Every row gives one point. The window is the flat piece filled in between its corners: a triangle in 3 columns, a solid with four corners in 4, and so on. A path goes straight from each point to the next, and from the last back to the first. After which points does the path pass through the window?
(in the rows, 128 means zero)

Window (4 x 4)
[[151 132 103 136]
 [ 84 142 136 136]
 [ 83  86 101 147]
 [113 158 202  97]]
Path:
(1): [121 133  97 104]
(2): [126 135 131 154]
(3): [139 123 107 177]
(4): [110 118  75 125]
(5): [ 80 136 124 112]
(6): [ 98 145 152 166]
(7): [103 122 164 136]
(8): [ 95 138 126  78]
(9): [ 89 100  65 109]
(10): [111  94 110 189]
(11): [117 136 181 134]
(12): [115 132 161  92]
Through the window after points: 1, 5, 7

Window (6 x 6)
[[144  57 191 133 115 102]
 [151 109 156 182 124  90]
 [122  50 108 131 159 130]
 [ 82 158 140 104 130 149]
 [ 42 162 168 132  85 132]
 [114 136  91 125 101 139]]
Path:
(1): [105 122 129 110 109  88]
(2): [106  89 141 119 127 109]
(3): [112  86 157 172 122 169]
(4): [ 98 121 159 155 111 136]
(5): [ 96 121 142 134 116  94]
(6): [125  92 119 153 120  53]
(7): [155  92 158 167 113 149]
(8): [106 115 180 175 108 172]
(9): [ 95 130 130 129 114  81]
(10): [108 129 116 102 119  77]
(11): [124 125 114 154 104 148]
(12): [111 125 110 144 102 162]
(13): [111 137  97 115 105 117]
(14): [106 103 167 123 123  63]
(15): [121  92 166 141 100 150]
(16): [118 106 148 159 102 178]
Through the window after points: 2, 4, 8, 10, 12, 14, 16

Window (6 x 6)
[[126  84 130 118 153 112]
 [210  86  46 149 117 181]
 [110 155 117 114 128 122]
 [144 128 131  92 163 101]
 [160 114 124 131 101 122]
 [150 140 145 159 147 122]]
Path:
(1): [175  88 124 125 128 157]
(2): [163  94  85 152 140 111]
(3): [112 135 154 131 155  77]
(4): [116 128 185 103 154 121]
(5): [164  98 134 128 146 155]
(6): [161 113 103 146 145  95]
(7): [165 135  97 159 133  96]
(8): [157 133 134 136 129 140]
(9): [195 107  86 129 122 209]
(10): [191  88  54 156 118 129]
(11): [147 128 116 119 154  97]
(12): [138 134 141 106 148 127]
Through the window after points: 9, 11

Window (8 x 8)
[[148 221 156 134 107  68 129 122]
 [134 112  88 107 153 172 139 136]
 [146 109 112 122  83 164 147 129]
 [140  82 137 126 146 193 185 135]
 [105  73 140  90 131 180 144 118]
 [ 82 114 145 211 157 137 107 116]
 [160 160 129 129 111  41 141 130]
 [169  87 139 110 137 178 120 138]]
Path:
(1): [148 132 138 144 127 135 152  66]
(2): [130 125 166 144 102 121 134 190]
(3): [132 128 153 115 121 137 143 173]
(4): [147 128 130 136 149 134 119  66]
(5): [149 126 115 133 130 149 161  63]
(6): [126 133 118 121 137 143 123 167]
(7): [113 111 137 135 135 161 168 188]
(8): [147  97 135 135 141 159 157 103]
(9): [170 113 108 108 133 151 163  87]
(10): [144 119 133  94 117 151 157 153]
(11): [130  86 143 123 119 168 139 194]
(12): [160 103 127 122 150 174 155  77]
Through the window after points: 5, 7, 11

Window (9 x 9)
[[137 195  83 151 187 116 147 179 127]
 [103 152 106 166 183 109 132 213 122]
 [130  42 125 122 148 122 140  90 138]
 [121 129 107 137 116 171  56 146 157]
 [112 145  94 170  87 100  65 128 163]
 [ 87  99 108 115 116 164 159 122 113]
 [138  77 151 155 134 182 174 129 108]
 [132 164 119 116  81 110  56 166 153]
 [ 99 103 160 141 171 142 154 104 120]]
Path:
(1): [108 127 105 147 130 129 177 168 191]
(2): [130 149 122 157 166 131 158 189 164]
(3): [110 146  86 147 164 120 108 146  70]
(4): [126 132 107 149 144 141 110 121  74]
(5): [112 119 129 131 142 132 154 134 187]
(6): [127  93 146 148 122 175 178 136 165]
(7): [131  89 136 148 142 158 145 128  97]
(8): [127 115 129 146 124 130 100 125 104]
(9): [103 109 129 149 124 133 119 140 154]
(10): [116 106 129 149 152 155 156 132 192]
(11): [100 104 144 145 138 134 115 131  94]
(12): [109 115 125 145 158 119 126 139  59]
Through the window after points: 2, 6

Window (11 x 11)
[[ 85 148  45 136 140 112 158 139 158  85 117]
 [152 101  99 132 127 127 126  88 130  45  82]
 [ 38 126  80 144 138 113  93 156 114 143 180]
 [110 170 118 130 128 187 119 148 120 128 191]
 [145 119  94 104 126 110 131 109 162 107 104]
 [110 151 105 146 113 106 109 106 141  89  61]
 [174 162 143 172 151 129 123 146 113 113 151]
 [205 122 150 165 105 180 114 171 120 108 121]
 [ 93 135 132 128 127  70 156 141 169  47 109]
 [ 70 172  71 116 164 126  71 176 125 113 155]
 [198 155 134 153  74 133  91 154  75 105 144]]
Path:
(1): [124 125 111 132 129 127 130 140  96 100  90]
(2): [124 149  91 150 115 123  90 115 166  85 150]
(3): [140 134 123 152 117 115  67 117 162  79 168]
(4): [114 155 116 131 120 114 165 152 112  93  87]
(5): [137 126 133 138 137 139 133 161  70 125 103]
(6): [151 170  93 160 113 147  93 131 160 100 180]
(7): [118 149 106 187 117 121  78 121 156 108 177]
(8): [139 149 106 111 131 149 128 157  94 115 107]
(9): [112 141 109 120 132 118 122 129 114 106 102]
(10): [127 153  77 181 112 141  93 130 191  75 144]
(11): [135 140  74 171 120 122  92 120 155  74 143]
(12): [101 148 145  85 138 103 160 138 104 111 104]
(13): [140 141 119 111 132 145 127 133 107 115 108]
(14): [150 146  99 156  93 117 101 138 150  98 173]
(15): [117 128 106 160 106 122 109 133 164  76 151]
(16): [123 146 120 125 147 119 175 138  82 137  96]
Through the window after points: 1, 3, 9, 13

Window (12 x 12)
[[161 178 165 154  92 130 107 105 158 142 205 126]
 [138  80 181  57 117 160 164 149 171 172 124 134]
 [117 142  95 120 177 175 145 151 157 117  88  97]
 [101 120 130  56 134 130  51 204 145 172 120  92]
 [169 152 182 151 129 162 133 141 137 211  96 126]
 [160 127 137 147 111 180 105 155  95 113 165  92]
 [ 96 103 100  76 109 133 113 133 114 152 143 133]
 [143 147 118  89 170 117  46 149  96  84 178  68]
 [112 182 135 129 131 131 170 156 141 162 116 103]
 [146 101 114 148  95 110 121 157 110 116 145 167]
 [ 93 121 156 196 148 166 139 113 107 105 118  89]
 [168 147 112  98  80 126 127 121 137  77 126 125]]
Path:
(1): [142 155 137  96 101 143 120 144 133 110 122 142]
(2): [158 110 112 121 112 126 124 127 141 128 137  83]
(3): [156 103 122 124 114 102 106 113 145 157 132  54]
(4): [148 182 148 105 118 173 121 179 117 114 154 183]
(5): [117 159 163  93 137 185  90 177 100 115 130 138]
(6): [137 118 120 120 117 126 109 156 143 159 141  79]
(7): [138 130  92 142 115  82 167 148 163 157 145  68]
(8): [122 160 162 118 129 172 109 152 102 124 124 157]
(9): [118 141 159 116 140 163 114 147 110 145 137 143]
(10): [139  93 128 109 116 130 136 153 166 157 129  76]
(11): [169 105 103 113 115 108 116 153 142 151 150  69]
(12): [111 179 143 100 137 165 117 147 131 120 127 155]
Through the window after points: 1, 5, 7

Window (14 x 14)
[[112 142  76 124 147 126 186  43 147 169  94 148 136 158]
 [169 198  79 141 120 149  84 100 104 174 161 224 152 166]
 [123 109 115 194 134 111 103  43  94 161 131 134 124 117]
 [122 101 102 157 136  99 137 125 135 188  87  72 127 129]
 [ 89  98 110 132  14 114  74 124 134 115  78  39 137 123]
 [180 127 158 123 107 155 129 134 137 117 139 100 108 119]
 [206 127 112  90 136 124 112  92 131 121  73  87 128 140]
 [111 152 132 120  80  88 129  99  78 150  95 146 161 145]
 [151 152 113 126 126 111 114 168 118 113  90 145  81 146]
 [168 121  35 115 143 105 130 196  93 120 148 113  94 160]
 [144  78 145  89 133  61  59 169 127 101 127 102 109  94]
 [148  56  81 147 126 150 115 125 105 159 117 150 123 144]
 [142 132 120  55 164 137 112 139  87 153 121 142  76 152]
 [142 163 177 144 126 180  88 106 124  88 108 109 169 110]]
Path:
(1): [147 147 100 124 116 126 114 133  86 149  99 111 108  55]
(2): [144  87 139 132 100 119  83 120 136 116 122 115 145 211]
(3): [139 124 132 148 124 115  98  89 111 132 113 123 128 202]
(4): [133 134  97 118 119 136 146 101 115 152 103 133 143  39]
(5): [157 129  79  96 101 134 116 124 114 154  81 142 122  58]
(6): [141 112 108 125 116  93 110 116 118 138 118 102 109 190]
(7): [153 133 127 124 123 106 116 115 119 127 116 114 130 175]
(8): [145 151 103 121 126 127 110 110 109 145  94 138 111  96]
(9): [153 138  88 105 134 138 111 120 106 157 113 146 112 104]
(10): [137 132 129 118 138 125 109 119 106 145 125 130 115 170]
(11): [140 116 148 126 140  93 101 141 129 135 115  87 137 218]
(12): [133 128  79 104  94 147 120  81  94 149 112 140 130  65]
(13): [135 116 113 128 125 120 110 105 117 154 101 122 122 101]
(14): [134 117 128 143 121 108 111 112 127 143 109  95 128 161]
(15): [149 129 142 128 122 112 108 108 122 127 137 115 120 188]
(16): [134 130 109 122 107 153 108 112 115 156  80 132 127  59]
Through the window after points: 3, 9

Window (14 x 14)
[[124 105 177 158 103  63 168 114 135 144 131 142 195 129]
 [ 95 151 110 109  95 126 196 155 112 118 127  97 196 111]
 [ 99 110 136  85 126 114 191 130 104  89 123  80  90  82]
 [ 90 136  96 107 180  91 171 137 103 125  89  90 117 114]
 [ 79 109 123 113 102 114 123 154 144  82 123 151 178  97]
 [135  86 173 137 163 184 110 161 183 179 147 126  75 108]
 [161 195 128 113 159 110 159 152  95  98 137 140  71 125]
 [113  71 118 198  59 123 136 144 106 143 150 159 155 137]
 [135 166 139  96 150 112  97 137  72 133 150  78  77  93]
 [140  73 128 143  42 155 123 119 129 147  86 176 181 116]
 [129 126  99 126 146 109 165  88 145 113 155 108 150 104]
 [ 91 148 133  59 187 131 169 119  87 125 158 131 105 120]
 [166  52 174 157 174 221  96 167 120 130 132 141 118  93]
 [190  48 106 142  47 106 117 188 107 156 142 175 169 122]]
Path:
(1): [137 103 114  87  89 116 124 127 131 112 156  87 138 175]
(2): [135 103 141 130 142 123 138 132 120 123 115 107 144 141]
(3): [118 110 151 139 128 127 143 146 129 152 144 146 124  82]
(4): [125 120 145 133 154 109 162 160 115 133 137 137 126  57]
(5): [119 103 127 117 118 130 138 108 120 112 140  91 137 175]
(6): [139 122 113  95 145 141 140 166 147  87 126  74 138 182]
(7): [122 138 137 116 139 120 158 137 107 129 130 128 121  88]
(8): [127 109 128 134 116 130 138 152 125 154 128 163 134  74]
(9): [126 111 153 103 119 109 162 146  94  77 129  70 133 190]
(10): [139  85 148 131 135 154 137 154 115 126 135 113 133 130]
(11): [136 121 119 128 154 151 118 123 123 129 137 173 124  42]
(12): [119 103 134 174  96 106 150 158 102 140 146 166 133  47]
(13): [146 108 133  96 120 115 144 134 128 130 122 104 173 170]
(14): [133 119 111 132 102 110 139 122 120 110 103 108 126 168]
(15): [138 102 135 131 126 126 147 158 119 137 150 143 148  57]
(16): [107 135 120 129 135 111 174 148  84 123 110 160 156  73]
Through the window after points: 2, 10, 12

Window (14 x 14)
[[ 63 132  89 184 182 151  82 143 127 103 192 105 131 149]
 [ 96  78 106 154 176 100  71 143 158  77 101 120 154 139]
 [ 36 140  73 129 141 133  88 116 171  80  87 105 130 117]
 [133 111 102 100 138 113 176 122  88 165 126 128  99 126]
 [ 70 151 108  94 188 107  70 127 173 129 133 119 148 158]
 [103 142 148 117 174 137  97 159 140 112 110  98 101  92]
 [ 67 120 134 116 148 146 120 147 169  64 147 150 155 139]
 [165 157 136 153 107 107 146 109 130 197 115 166 112  89]
 [ 85 106  85 108 115 137  59 181 190  88 132 106 115 158]
 [151 155 153 121  83  76 134 109  80 145 131 103 140 108]
 [ 72 100 107 102 144 119  55 117 133  99 153 151 108 101]
 [125 146 130 125 110 120 132 161  55 197 107 157 156  97]
 [164 144  97 110 122  94 158 141 105 176 149 125 161  47]
 [211 158 119 110 113 154 136  95  65 171 113 138 157  92]]
Path:
(1): [105 129 109 110 144 139  99 116 131 148 124 116 161 120]
(2): [131 185 118 119 164  61 104 162 142 104 135 164  75 137]
(3): [131 214  72 154 137 105 104 143 112  96 114 138  96 116]
(4): [125 107 135 115 128 129 125 131 116 163 130 121 154 117]
(5): [ 80 128 110 104 159 124  90 119 157 138 140 100 142 137]
(6): [104 152 110 133 166 104  89 150 135 111 126 149 136 137]
(7): [128 151  99 143 139  93 104 159 122 107 138 127 110 123]
(8): [106 107 144  88 113 138 131  92 126 167 126 125 174  84]
(9): [117 115 138 126 115 134 107 135 120 168 122 123 147 101]
(10): [111 167  98 115 153 104 128 162  73 132 119 157 127 102]
(11): [156 153  87 109 103  73 114 167 110 100 149 156 121 158]
(12): [ 87 110 150 131 159 147 138  91 114 173 108  84 136  69]
(13): [112  90 111 138 133 138  93 143 148 145 136 108 136 118]
(14): [103 183 107 105 131  97 106 143 124  84 128 137 119 129]
(15): [131 175  89 120 135 110 110 162  87  90 134 151  86 123]
(16): [104  94 133 123 114 124 107  89 148 175 130 103 193 111]
Through the window after points: 1, 5, 7, 9, 11, 13
